Each row is a point. Any point is a mix of the corners, with weights that add up to 1. It lies inside the corners' shape when no weight is negative. Say inside or outside, and name the corners with a negative weight.

Corners:
(1): [-67 -14]
(2): [101  -9]
(3): [-40  39]
Points:
[-56  -4] => inside
[23  8] => inside
[ 3 44] => outside (1)
[58  3] => inside
[-25  31] => inside
[-16 -22] => outside (3)

Corners:
(1): [ -4  19  17 -61 -36  35 -51  44]
(2): [-34  22  67  69 -40 -44  90 -42]
(3): [ 35  -2   0  86 -84  92 -38  -4]
(4): [-22  23 -40 -54 -17 -31  12 -64]
(5): [-35  48 -34  38  36  27 -30  20]
(6): [ 34  47 -66   5 -57  32 121 -96]
(7): [ 23 -23 -19  18  39 -98 -34  63]
(8): [ -6  74  15 -27 -35   4  13 -15]
(9): [-38  20  86  13  39 -11 -51  10]
Points:
[ -3  19  25  33 -24   3  16 -32] => outside (1, 5)
[-21  35 -14  12  10   4 -13   0] => inside
[ 14  33 -38   2 -32   9  57 -49] => inside
[-14  17  -2  -2 -11  -2  -7 -16] => outside (8)
[  9  61  27  -2 -71  36  65 -50] => outside (4, 5, 7)
[-19  32  22   9 -13  -2 -10   4] => outside (6)

Corners:
(1): [ 12 -59  14  36 -85  84  10 -36  45 -48  27 106  57 -37]
(2): [  39   42  -51  -23    9   40   16   42 -106  -52   44   83   39  -60]
(3): [ 29  92 -31  19  13 -36 -16 -35  61 -55 -18 115  14  27]
(4): [  -1   54   43  -47   -2  -27   57   62 -113  -10  -84 -121   51   55]
(5): [ 81  -3   5  24 -81  14 -28  -6 -27  14 -54 -47  15  50]
(6): [-13  10 -32 -13   8 -46  14  44 -14 -31 -36 -25  15 -54]
(7): [ 13 -29  28  38 -42  24 -14 -15 -49  -2  18 -15 -39 -50]
(8): [ 38 -27  -1   2  -4   0 -46   7  -7 -86 -14   1  18  16]
(9): [-18 -73 -20  20  36  40  -3 -23  40  30 -71 -26  15  -3]
(10): [ 40  84  -8 -40 -35  18 -42  47  -1  -4  58  40 -26  70]
(11): [ -46  -12   19  -22   75 -112   19  -30  103   40    8  -31   68   38]
(12): [-37 -46 -24   0  29 -34  -9 -38  -8  10  23  31 -24  45]
(13): [ -2 -32   2 -57 -20  51  34   1 -31  54  -8  -1 -21 -53]
(14): [  2  79 -21 -31 -39 -10 -15 -22   9 -23 -24 -61  -6   5]
(15): [-41  -1 -27   3  87 -34  65  17  65 -51 -27 -24  -9  -6]
Points:
[  4 -12  -4  -2  -9  17   0  -6 -10   2 -13  -6  -3 -16] => inside
[ 17  11  -3  -8 -10   2  -6   9 -26 -32 -10  -8  11   2] => inside
[ -5 -12  -7   2  10 -14  15  -6   4 -15 -21  -9  19  -8] => outside (10)
[  3  17 -13 -13  18 -20   8   1   0 -15   4  16  29  -1] => inside
[  4  16 -16  -7  -4 -10   5  -3  -1  -8  24  32   4  -5] => outside (4, 8, 9)
[ 25  40 -21 -21 -17   5   5  27 -40 -37 -10  12  14   3] => outside (7, 9, 11)
[-15 -17 -19 -12   9 -11  15   7   7   5   4  -6   5 -34] => outside (3, 4, 8)
[ 15  35  -4 -18 -14   2   7  16 -10  -1  -9  -9  13  13] => outside (8, 12)
[ 27  -9 -15   2   0   8 -13  -8  15 -17   5  44  19  20] => outside (4, 6, 7, 14)

Corners:
(1): [ 42   5 -53  49  23  40  73 -38  -5 -33   8  66   3   5  38  70  59   5
 -35  27]
(2): [-10  38 -43 -38 -62  13  39   8 -37 -32  38  19 -15  39 -44 -20 -37  19
 -39 -35]
(3): [ -1 -68  40 -10  -4  20  32  53  43  58  29  30 -38 -94  19  39 -31 -27
 -87 -66]
(4): [ 53  45 -33 -13  87   2 -15 -18  14  10 -35  20 -79  34  -9 -44 -33 -11
   5 -30]
(5): [ -60   57    4 -117  -18  -35  -53   21   68    6   27   32   57  -28
   34  -18  -10  -25  -82    6]
(6): [ 49  51  33 -62   2  17 -17 -71  48 -18  33 -15  64  37 -36 -40 -28  -2
  16   3]
(7): [ 12 -12  61 -53  27  34  59  40  35  -7 -33  54 -32 -14 -56  61 -29 -19
 -19 -45]
(8): [-14  -7  42 -21   5 -40  10  15 -11  17  -8  41 -34   0  24  46 -34   6
  28 -17]
(9): [-13  61   5  40 -11  12  35 -36 -53  31  29  43 -63  50 -20   8  35  34
  26 117]
(10): [  8 -42 -41 -11  28  58 -19  33 -40   3  66   2   3  30  55  33  18 -24
  35  92]
(11): [-17  22 -39  -6 -67 -35  -9 -14 -48  51 -39  44 -75  -1  15  36  50 -11
  60  30]
(12): [ 28  18   9  13   7 -18  30  -5 -34 -36  18   1  37  -4  34 -29  32 -10
  -2  77]
(13): [ -6 -11   2 -80 -70  16 -25  68  26  43   3 -44 -59 -19  21  -3 -23  57
 -50   1]
(14): [-43 -24 -14 -11  -9  57  19 -30 -45 -66  80 -32  12  -5 -31  30   9  23
 -48  16]
(15): [ -2  75  -4  25  35 -38 -46  -2 -77 -31  25 -51  40  -1  -5 -51  24 -13
  -6 -48]
(16): [-53   1  58  -3  26 -24  -4  27  -3  39  -7  37  -1  32  14 -30   2  33
 -12  21]
(17): [-23   3  33  27 -32 -13  40 -36  29  32 -16   5  33 -45 -20  61 -18  25
 -22  19]
(18): [-12  77 -10  48  33   7  -3 -30 -34 -72 -22 -70  -7 -55 -48 -42  10  43
  50 -55]
(19): [ 26  12  11  17 -42  53 -14  -5  42  -8 -12  34  18 -41  -3  41 -41  35
 -60  12]
(20): [ 31   2 -26 -69 -42 -57  18 -41 -35  64  26  62  -8 -15  -3  30  44  21
  85 121]
(21): [ 19 -56  10   5 -77   1  30  31  40  38  15  48 -40 -14 -26  79  16   8
 -13  77]
Points:
[  2  14  10 -12  13   7   8   5  -3 -14   5   5   4  -7   8   1  -7   0
 -20 -10] => outside (9, 20, 21)
[  8 -15   5  -6 -35   3  17  10  12  20  14  29 -23  -8 -11  38   7   6
  -9  39] => inside
[ -5  23   5 -32 -11   2  -3  -2  17   1   8  21   7 -10   0   9  -5   2
 -22   9] => inside
[  6  24  -4 -13  -6  12   3 -13   3  -7  15   9  12   0 -10   4  -1  14
 -15  26] => outside (3, 8, 11)
[ 10   2   1   0 -10  15  12  -4  -6   2  12  14 -12  -4  -6  21   0  13
  -3  22] => outside (5)

Corners:
(1): [ 21  16 -38  15  -2  77  54  -4  29  -2 -46 -18  -6   0 -31  39 -22  28
  43 -63]
(2): [-68  10  14 -22 -62 -59 -83 -46 -45  23 112 -41 -39 -60  12 -61 -35 -22
 -89   9]
(3): [ 19  -8 -41  26  20  10  12 -22   1  29 -24 -35  70  23 -13  53   9  -3
   2 -63]
(4): [  4  31  70  34  27  33 -12 -14  15   8   3  65  36  11   6  22 -33 -11
 -23 -38]
(5): [-31 -52 -38 -56  -5  65   8  68  -1 -34 -31 -60 -53  20   1   7  68  31
   9  17]
(6): [ -51   15   -8    8    5  -52   65    9  -23  -33   -5 -110   11  -60
   25  -15   40   44  -23   18]
(7): [-38  -5 -10 -85   8  -4  36  27  -9 -61   2 -35 -18 -37  24   7  96  45
  59   9]
(8): [-32 -15 -26 -49  41  45   5  -3  72 -22 -21 -21 -28  17   5  -5   2  95
  37 -21]
(9): [ 28  33  -3   6  10  14  13  17  49  46   9  14 121   7 -42  20 -32 -58
 -71 -34]
(10): [-49 -68  25 -47 -36 -48  73  36 -17   7  15 -76 -70 -12  26  -2  39  44
  44 -67]
(11): [ 12 -29   0 -27  18  15  21  14  59 -76 -25 -40 -15  55 -35  20  53  25
  24  36]
(12): [ -6  40 -27  -5  21 -31 -51 -35 -16  23 -31  29  43 -34 -54 -29 -76 -51
 -48 -23]
(13): [-70  52  15 -63 -48 -21 -24 -27 -64  36  85 -10 -14  -7  15  -6 -87 -57
 -45  48]
(14): [-79  20   8  -4 -96  11 -50 -35 -56  45  86  40 -32  25  11 -80 -41  -1
 -34 105]
(15): [-57  -6  44 -60   1 -51  69 -17 -30  47  47 -80 -49 -90   2  26  56  22
  30  64]
(16): [ 19 -30 -21 -12   5 -13  43 -29  30 -30 -73   7 -15 -13  36  31  16  31
 -10 -52]
(17): [-76 -10  29 -43 -49 -30   4  -9 -35  -1   0 -22 -15 -87   5  35 -22  93
  33  23]
(18): [ -6 -79 -69 -21  29  62  24  39 -23 -74   5  -6   0  12 -10 -11  30  53
  10  14]
(19): [ 75   8  19  -2  15  32  47   1 -19  -4 -38 -16  67  21 -18  11  13  37
  -9 -37]
(20): [-91  -2  66 -39 -75  26 -35 -55 -20  12  69   1   6 -33  34 -45 -51 -68
 -14  43]
(21): [ -6 -41 -46  -3 -74  45 -69  56 -62  44  91  26   6 -11  58 -53 -89  -2
  40  68]
Points:
[-24  -2   8 -15  -8   9   9  -6  -5   2  10 -11  10 -17   2   5  -7   9
  -4  -1] => inside
[-22   1  15 -21 -13   3   8 -14   7  12   5 -18   5 -12  -8   6   7   4
 -11 -10] => outside (6, 13, 18, 21)
[-37 -14   8 -36 -28  -3   9   7 -32  -3  32 -29  -7 -18  16   1   9  13
  -1  27] => outside (1, 8, 12)
[-16  -9  -7 -22   2  15  17   1   9  -9  -6 -18   5  -2   0   4   2  24
   9   0] => outside (2)
[-35  -4 -28 -26 -29 -14 -10   3  -4   6  14 -27 -14 -14   3  -4 -17  20
 -10  -4] => outside (4, 15, 18, 19, 20)
